Rows are points. To make a cloud, some directions were put in groups of two or more. Within a group, all points are equally far from the middle, so they leave a hole (a ring in 2 directions, a hollow ball in 3). The other directions are filled evenly. Then the cloud was stretched, turned, moved and blurred a little. Count the holes, and give their numbers of directions, smallest first.

Cloud:
[[ 36   4]
 [ 60 -14]
 [ 12 -31]
 [ 35  44]
 [ -2  18]
 [ 50 -23]
 [ 46   5]
 [-43  23]
 [ 14  -2]
 [ -6  31]
 [-34 -13]
 [ 25  23]
 [-12 -30]
 [-20   1]
 [ 17  -8]]
Holes: 0

Cloud (15 x 2):
[[-33  53]
 [ 57   9]
 [-54 -14]
 [-47 -30]
 [-50  32]
 [ 54  29]
 [-57  12]
 [ 34  51]
 [-57   5]
 [ 58  -1]
 [-48  37]
 [  7 -53]
 [-36 -41]
 [-42 -34]
 [ 58  -1]]
Holes: 1 (2)

Cloud:
[[-27 -12  42]
 [-10  10  54]
 [ 19   7  48]
 [ 16 -42  27]
 [-17  -8  48]
 [ 22 -34  38]
 [ 54  15  26]
 [ 30 -60   5]
 [-22  16 -47]
 [  4 -33 -33]
 [ 15  11 -55]
 [ 56 -10  38]
 [ 10  29  43]
 [  3  42  38]
 [-12  58 -31]
 [  4  55  20]
 [  8  21  47]
 [ 15  39 -39]
 [ 37  11  38]
 [  2 -23 -42]
 [ 24 -31 -49]
 [  3 -37  27]]
Holes: 1 (2)

Cloud, 22 rows:
[[-32  40 -27]
 [-42  13 -35]
 [-11  28 -56]
 [ 21   5 -31]
 [ -1 -18  17]
 [-30   1  35]
 [-14  56  -3]
 [-52 -14 -33]
 [ -6  45 -60]
 [-53  -5 -30]
 [  7  14  21]
 [-14  33  19]
 [  4 -15  11]
 [ -5  19 -56]
 [-28  40   3]
 [  4 -20  -8]
 [-57 -10 -28]
 [-50  12 -24]
 [-56  12  -4]
 [ 32  19  -5]
 [ 25  20   7]
 [-15  58 -42]]
Holes: 1 (2)

Cloud:
[[-16  33 -27 -23]
 [-24  32 -32   2]
 [ 17 -50  15  40]
 [ 24 -33 -35 -19]
 [ 32 -45   6 -41]
 [ 20  29  41  20]
 [  0  42 -27  11]
 [ 44 -10   4  35]
 [ 34   1 -33 -13]
 [ 21 -40 -30 -26]
 [ 27  15   5 -47]
 [  5  24   5 -45]
 [ 30  13  -1 -46]
 [-10  14  47   6]
 [ -6  40 -30  -7]
 [ 42 -11  23 -42]
 [ 33  13  45 -26]
 [-17  34  -8  35]
 [-21 -46  38  -2]
 [ 22 -32 -39  -3]
 [ -7  42 -29   7]
 [ 35 -38   4 -43]
 [ 36  -3 -14 -41]
 [ -7 -60  35  -7]
 [ 46   6  15  33]
 [ 41   2  42 -28]
 [-23  26  -8  37]
 [-26 -13  40 -12]
 [-28 -16  13  43]
 [-30  27 -31  11]
 [-30 -29 -38  22]]
Holes: 2 (2, 2)

Cloud (28 x 4):
[[ 43  -1   9  42]
 [ -9 -18  60   9]
 [-22 -59  -2  -9]
 [  2  15 -29  17]
 [-25  18   3 -18]
 [-31  15  20  -6]
 [ 34 -27   6  -6]
 [-25  25  24  12]
 [-29  13 -12  15]
 [ -9  31 -18 -27]
 [ 24 -19  41  15]
 [-12   5 -26   9]
 [-35 -30 -10  10]
 [  6 -14  52   6]
 [-29   6  22 -24]
 [ 39 -20  14 -22]
 [ 18 -12 -21  11]
 [-24 -46   3  15]
 [ 14   3  25 -32]
 [ 51   7  28   8]
 [ -9   0  22 -41]
 [ 39 -16  22   4]
 [  6 -33  48  45]
 [  3  28   8 -26]
 [-34  -8  17 -48]
 [  2 -54  27  -6]
 [ -2 -56  32  -6]
 [  9  47 -29 -16]]
Holes: 1 (2)

Cloud:
[[ 25 -43 -11  29  38  28]
 [-21 -37 -22   2  23 -14]
 [ 17 -47  16  -5  39  14]
 [-14  42   4  44   7  23]
 [-30  -7 -33 -33 -10  30]
 [-43 -18 -38  16  -5  19]
 [-19 -20  19  -5  36 -27]
 [ 15 -19 -44  14  43  19]
 [ -9  51  14  -3  10  19]
 [ 59 -16  14  18  13 -18]
 [ 12  -9  -8   8  42  50]
 [ 20  26 -11  51  38   2]
 [-15   9  29 -20 -34 -20]
 [-45  10  20   1  13  42]
 [ 20 -45  -1  33 -22 -30]
 [  5 -33  17   1  13  47]
 [ 22 -18  38  -9 -20   4]
 [-12   6  35 -24  26 -34]
 [ 17  11 -14 -26 -24  -1]
 [-40 -14   4 -18  22 -22]
 [-19  27  35  -3  31  34]
 [ 15 -26  29 -28 -24 -19]
 [ 10  43   1 -16  36   3]
 [ 12 -37  10  30 -11  43]
 [ 23  12 -13  22 -22  32]
 [-27  41  26 -25   9   4]
 [-21 -32 -46  -6   5  -5]
 [ 14 -25 -26 -31  34  10]
 [-23 -17  23  39  31   2]
 [ 14 -26  12 -21  52  11]
 [-16  -7  -3   2  11  60]
 [-26 -40   4  12 -44  14]
 [ 18 -12 -26 -16   1  39]
 [ 45 -11 -42  10  -3  -1]
 [-17   8  24 -13  -5 -45]
 [ -6  -6  45  16  16 -36]
 [ 17 -31  33  17 -17 -37]
 [ 45  -9 -24  12   2 -31]
 [-42 -35  10  22   2  21]
 [  6 -17   5 -37 -26  10]
 [-13  24  -6   0 -42   7]
 [ -2  -6 -26 -37  27  27]
 [ 35  28  -1   4   0  11]
 [ 33 -20 -28  56 -15  13]
 [  7 -52  27 -13   5  19]
 [-43  27   4 -36  16   2]
 [  2 -33   8  32  48   4]
 [ 13 -22  -5  36  48  35]
 [  2  -2 -16 -17  52 -15]
 [  4 -17   5  32  42  46]
 [ 10 -37  33 -10 -25  13]
 [-15 -35  10 -23  34 -16]
 [ -5  49  -7  -2  -9   6]
 [-17 -29  -2  19 -50 -15]
 [ 35  12  43  11  33  -7]
 [ 20  43   8  16  36  20]]
Holes: 2 (2, 4)

Cloud:
[[ -8  11 -23  -2  -4  41 -16  54]
 [ 45 -11  20 -12 -26  27   9  18]
 [ -3   0  11   3   3  47 -14 -25]
 [ 39  10  -8  12 -12 -30   4  12]
 [-49  17 -14  10 -26  15 -19  41]
 [ 20  27  13   4 -26 -28  -2  45]
 [ 30   6   7 -10   6   5 -45  -6]
 [-36  -6  27  -7 -12  -6 -22 -11]
 [-10  -7  26  -4  -9   4  51  37]
 [ 30 -18 -31  33 -25   3  -5  13]
 [-34   7 -11  11   6   1  58   8]
 [ -9  54  26  15   1  -7   1   9]
 [  9   1  20  -7  -6 -32 -18 -11]
 [-15  -8 -34 -35  -3  -3  -4  22]
 [ 36   8  26  20  -1  18  28  25]
 [ 24  55 -23 -13  -2   4 -23  29]
 [ -7 -24  31 -12 -52  -8   1  38]
 [  9  42  35 -27  -9   6 -19   9]
 [ -7  -9 -29  -3  -5  12  25  44]
 [ 34  15  -9   8   0 -23  33  -9]
 [  6   8 -39  40 -32  21  -4   5]
 [ -8 -17 -26  -1  15  28 -27   1]
 [-22   4  -9  11  21  -2 -13  38]
 [  6  -8  -1  -3  10  39   6 -32]
 [-17   1  -3 -42 -38  27 -13  60]
 [ 22  24  13 -28   0  17 -28 -13]
 [ 15   9  -4  -2   8  16 -36 -21]
 [ -6  15 -10 -26  -7   1  40  49]
 [-19 -10  46  -4 -10   0  58   8]
 [  3   2  -7 -31  -5 -22  34 -17]
 [ 30  -5  -9 -31 -13  39 -29   6]
 [  5 -10 -11 -11  22  31 -24  -7]
 [  9  14  -9 -18   2  45   7  49]
 [ 24   3   7  44 -18  12 -16  37]
 [ 14   5  37  23 -25  18 -31   3]
 [ 20   0  21  23   8 -24  10 -37]
 [  0  29  -3   3  29  36  -3  35]
 [-11  -2 -39  19 -19  41 -16  44]
 [ -2  21  39   1   2   1 -13 -35]
 [ 20 -23   1   6 -51  -7  -8 -15]
 [ 16  54  -8 -16 -17  12  11  23]
 [ 15  -2  12   6 -23   2 -55  -9]
 [-26   1  36  -6  -4  12 -10  39]
 [  7  25  17 -50 -20   8  11  -1]
 [ 14 -19  29 -24 -44 -23 -13  21]
 [  4 -19   9 -50 -31  -7  17  15]
 [ 27  11  26  24 -39  10 -29  33]
 [-46 -22 -19  -1  -9   6 -31   1]
 [-36  -3  28  -8 -28  12  46 -14]
 [-32   3  -6  14 -47   3  27  31]
 [ -5   8 -15  31   0  40  29  12]
 [-38   4  -4  -5   9 -14 -12 -14]
 [  3   9   1  19   2   5 -37 -32]
 [ 11 -14  -6 -48  22  31  -9  14]
 [ 48 -26  13  -5 -29   3 -49  20]
 [ 34  16 -29 -23  23  18 -18   2]
 [ 24  13  -5  14 -20 -36  -3  22]
 [ -7  11   7 -53  -2  -3  14 -11]
 [ 35 -11  17   1  30   1 -17  -8]
 [-27  -9  28  23 -57  -4  22  16]
 [-14  13  10  37 -30 -25  29  11]
 [ 27  29 -16   6 -23  -6  23  18]
 [ -3  -8  10 -52   4  36   0  31]
 [ 15  30 -16 -12   4 -12 -34  -5]
 [ -9 -16  -8  11 -10 -11  32  43]
 [  0 -14  -2  39  31   4 -11  -2]
 [-30  -8  18  30 -27  -8   1  46]
 [-17  13   1 -16   2  40  -7  49]
 [ 31 -30  27  -1  25   5   3  -4]
 [-13   1  -6  41  24  14 -14  22]
 [ 36  -7 -47   0 -15  18 -10  38]
 [ -4 -32  37 -18 -24  -2  16  33]
 [ 10  -1   1  -7 -25  48 -25  -3]
 [-12  13  18   6 -52  16  21 -10]
 [  5  -4 -21   6 -16  29 -39 -20]
 [ -9   0  23  -6  24  47  -2 -15]
 [ 25 -15  29  25 -37  23   0   8]
 [-32  14  44  11 -18  -6   2  19]]
Holes: 3 (2, 2, 2)

Cloud:
[[-23 -16  36  60 -13  18  10  -4]
 [ -2  15  24 -21   1  -7  23  10]
 [ 37 -22 -26  -1 -25 -23  41  21]
 [ -3 -14  -5  11  -5   7 -13  22]
 [ 15 -18   3  10  23 -35  28 -19]
 [ 10 -35  35   3  41   2   6 -36]
 [  7 -32 -10   7   6   0   2  45]
 [-41   9  41  20   9  21  -7  -4]
 [ 25 -34 -47  26  -5  -4   2  13]
 [-16  -5  -8   7  11 -30  -1  13]
 [ 39 -16 -21  -6   5  17  -3 -18]
 [ -4 -16   6 -10 -25  23 -15   2]
 [-24  -2  -6   5 -24   2 -10  -2]
 [  7 -45 -22 -19  16 -21   8 -37]
 [-34   4  36  35 -19   9 -32  25]
 [  4 -15  45   3 -16  -2  37 -11]
 [  8 -14  12  26  31  -3  37 -16]
 [  5   0 -24   3   2  -7 -13  -2]
 [  0 -40  20  24 -22  -7 -18 -11]
 [-19  18  15   7  30   2  -7   6]
 [-25   0  23  -3   4  -1  26  30]
 [-24  -9  25  12 -16  17   5  39]
 [-16 -15  17   6  15  27 -18  -7]
 [-19  19   2  27  18  13  16  15]
 [-43   4  54  -9  10  -7 -13 -12]
 [ 28 -28  37 -10  22 -15   8 -19]
 [ -1   7 -12  28  27  12   3 -26]
 [ 32 -23   8 -17   8 -15  -3  -1]
 [ -4 -30 -16  20   6   3 -29 -14]
 [ -5  -6  38  -2  -2  19  50 -20]
 [-14  22 -11  18  -7   7  37   7]
 [  9 -17  19  -7 -53 -31  12  34]
 [-22  -4 -18  15  32  10 -12 -12]
 [-13 -13  34 -19  25 -16 -52  28]
 [  2 -15  -1 -19   7 -43 -36  10]
 [  2 -16  37  28  14   6   6   1]
 [  5  10 -14  -2  -4 -13  24  35]
 [ 18 -11   2  -7  -8 -31 -14  28]
 [-19 -23  -8 -16   8 -10 -38 -23]
 [-22  10  16  -5  -8  -6 -31  -5]
 [  4   9  27 -13 -17 -22  11 -12]
 [-18 -21   5  -5  17  12   5   8]
 [ 26  -1 -11  18 -38  -8  38   1]
 [-30  30  -1  36  -1   0  20  11]
 [ -2   2   8 -11 -34  12  -3  24]
 [ 26  -9 -13  13  -6   1  18 -23]
 [ 18 -27 -11  12   4 -24 -34 -12]
 [  3   4 -10  -1 -14  -6  -8  32]
 [-14 -26  32   3  -7   1   3 -33]
 [ -3 -50  23 -28  18 -21 -12 -12]
 [  6 -26  -5  34   8 -16  28 -12]
 [  8  -4 -44  37   3 -23 -31  21]
 [  5   9 -17  10  -5 -36  13  16]
 [ -9 -10   8 -34 -10  14 -10   0]
 [  7   0   2  41 -13  33  16  -1]
 [-10   0  33 -14  12 -25 -17  27]
 [ -3 -21  45  -9  11  13   2 -14]
 [ -1 -13 -21  -2   7 -37 -35  14]
 [-29  -9   4  -7 -19   4 -16  14]
 [-25  -9   3  13 -23  27 -17  42]
 [ -8   3 -13   7  40 -10  31  26]
 [ 17 -20  23  -1   4 -17  14 -16]
 [-17 -37 -18   1  11  -1  -3   7]
 [ 26  -6  -8   4 -26 -29  30  10]
 [-11  24 -34  17  13   7  -4  -4]
 [ 13 -11 -13   8 -23  26 -13  14]
 [ 15 -39 -41  31  11   1  -2 -33]
 [  5  18 -23   3 -20  15  -8  13]
 [ 12 -26   6 -12   4  27  -8   1]
 [  6  10 -12  27  13  17  10  18]
 [ 21  -2 -32  24 -28   6  -2  12]
 [  9   5 -16  -1  -9 -33   3   9]
 [ -2 -15   5 -10 -19   1  40  -5]
 [-14 -18 -13 -24  20  -2 -21  25]
 [  6  12 -44  24   2   0 -10  10]]
Holes: 0

Cloud:
[[-33  26   4  14   6  -6   4  17 -12]
 [ 29  26  38 -17   3   9  21 -18 -14]
 [ -6  23  -7  20  -3   5 -36   8 -13]
 [  2  12  -7  49 -11   2   0   6 -23]
 [ 27   1  47  -1 -15 -23  14 -14  21]
 [  2   5  -2 -23  14  33  15 -23  19]
 [-13  -1   0  33 -37   6   6   6 -16]
 [ 27  -5  -3  12   5  -2  -8  14 -50]
 [ 13 -11  22   8 -19 -29   4 -14  30]
 [  0  23  21   4  43  10   1  23 -11]
 [ 45   7  19  -3   5   2 -10  30 -30]
 [ 10  -7 -22   7 -22 -14   1   0  17]
 [-20  -2  48   8   3  -3  17 -14   4]
 [-23  25  24  17   4  -7 -17  16 -34]
 [ 31   4   5  23  11  31  12  27 -10]
 [ 20   5  38  19  39 -11  -8 -10  -8]
 [  5 -27  27  16   6  -3 -26   3 -29]
 [-18   8  36  11  -2  18 -16  -4   4]
 [ 20  33  15 -33   7  -2 -13  29 -23]
 [-20  -3  27  33  -6  15  -9 -24  -9]
 [  3 -13   4  41  23 -13  15 -14 -15]
 [  4 -25  -9  12  -8  16  34 -11   0]
 [-10  13   8 -11 -19 -10 -11 -26   6]
 [-18  19 -27 -24  -7  21   0  25 -27]
 [ 17  29  18   2  -1  -8 -10 -28  -9]
 [-25   2   7  -1 -12  -5  13 -38   2]
 [ -8 -11  -5 -18  19 -22 -15  -7   2]
 [ -4  16 -38  13   4  10  18 -17 -16]
 [-15 -11 -11  -3  19   0  14  28 -33]
 [ 12  22  10 -10  17  32  -9  11 -51]
 [ 18   3   4  41  16  -2  -2  11  18]
 [ 17 -14  16 -13  -9 -11 -27  14  11]
 [ 28 -15 -11   8   7  16   9 -39  29]
 [-23 -21 -11  35  -3   4   4  17   0]
 [-29  -4  -4 -16  27  -2 -17  -7 -39]
 [ 21  -9  24  47 -15 -12  -3 -29   3]
 [ 13   4  24  33 -16  18  22 -30  -9]
 [ 29 -13  24  16 -17  -4  31 -13 -24]
 [ 14  24  38 -20   9   2 -25  26 -22]
 [-13  -2  34 -13  11  30   5 -15   8]
 [ 33  -7 -24  -1  10  17   1 -25  10]
 [ 29   6   0  10  -1 -15 -21  26 -37]
 [-14 -30  35  26  13  -3  -6  -3  -7]
 [  8   3  25 -31  23  25  11 -16 -18]
 [ -1  -7  12  -5   9  22 -22 -39  20]
 [ 21  27 -19 -21   1  30   8  11  -6]
 [  3   6   4  31   6  11 -32 -13 -36]
 [ 12  32  -8 -25  16  22  28   8 -21]
 [  5  -2  22  41 -21   3 -12 -22  15]
 [ 26 -25  18   4  -5   3  25 -30  27]
 [-14  -3  -2 -15  30  35 -20  -9 -18]
 [ 30   0  -4 -14 -14  -8  -5  20  13]
 [ 56  10   5   8   3   0 -11   3   3]
 [ 48   2 -12   0   3   6   5   0 -20]
 [  1  -7 -24  30  -3 -12   9  -5  20]
 [ 18 -30  25   4  -3  28  -5  -4   5]
 [ 42  -5  15  17   9  35  19  -4 -15]
 [ -6 -12  36  -7  26  11  22  -7   9]
 [ 10  -9   6   7   6  28  13 -49  27]
 [ 14   6  28 -20  24   7  13 -41   9]
 [ 21  13   1  -1   2 -17   8  29 -48]
 [-22  10  20  14  -1 -28 -16  28 -21]
 [-21   4  41  17  -1 -14  -4  27 -17]
 [ 18  -4  33  34   3 -13 -28  15 -19]
 [ 24   0   3  -5  -6  20  15 -47  -6]
 [  4   5  -5  46 -10   0   9  10  10]
 [ -1 -27  13  15  -5  24 -33  -6   3]
 [-30  19  -1  15 -14  11  15   8  -4]
 [  3  25   1 -24  29  -3 -25  27 -10]
 [ -1  21 -31  21   3   6   9 -12 -31]
 [  1  19  10 -10  27  33  13   9 -49]
 [ 15  14  13  -9   0   0   0 -46 -12]
 [ -3  -6 -15  49  17  14  -1 -13 -23]
 [ -3 -11   3  21 -23   3 -40   8 -17]
 [-20   8   8  11  17   4  28 -29 -31]
 [-23   5  19  17  27 -10  -3 -15 -44]
 [ 27  10  -2   5 -11 -28   5   9  15]
 [ 22  13  31 -10  30  12  12  25 -40]
 [-16  20  38  18   3 -11   5  18 -37]
 [ 25 -18  26   3 -23  -8  25 -15 -13]
 [-22   7  15  -2   5   0  21  40 -13]
 [  7  25  24 -25  -8  25 -11  26 -21]
 [ 15  -8  30 -34  14  -1   3 -19   2]
 [ 17   9  15  16 -21 -34  13   8   3]
 [ 13  26   8 -18 -28   6   5  -5 -10]
 [-36  -9 -25  14 -16   5 -11 -17  -9]
 [  3 -10 -41   6  -2  12   9   8 -23]
 [ 17   0  60  -2  14   8  18   0 -19]
 [ -1  36 -10 -14   2  -1  16  17 -46]
 [ 11  11  -9  14  24  33   6 -17  24]
 [  5   4 -16   0   1   8  -3 -39 -31]
 [ 16 -22 -16  13  10   1 -12 -33  26]]
Holes: 3 (2, 3, 4)
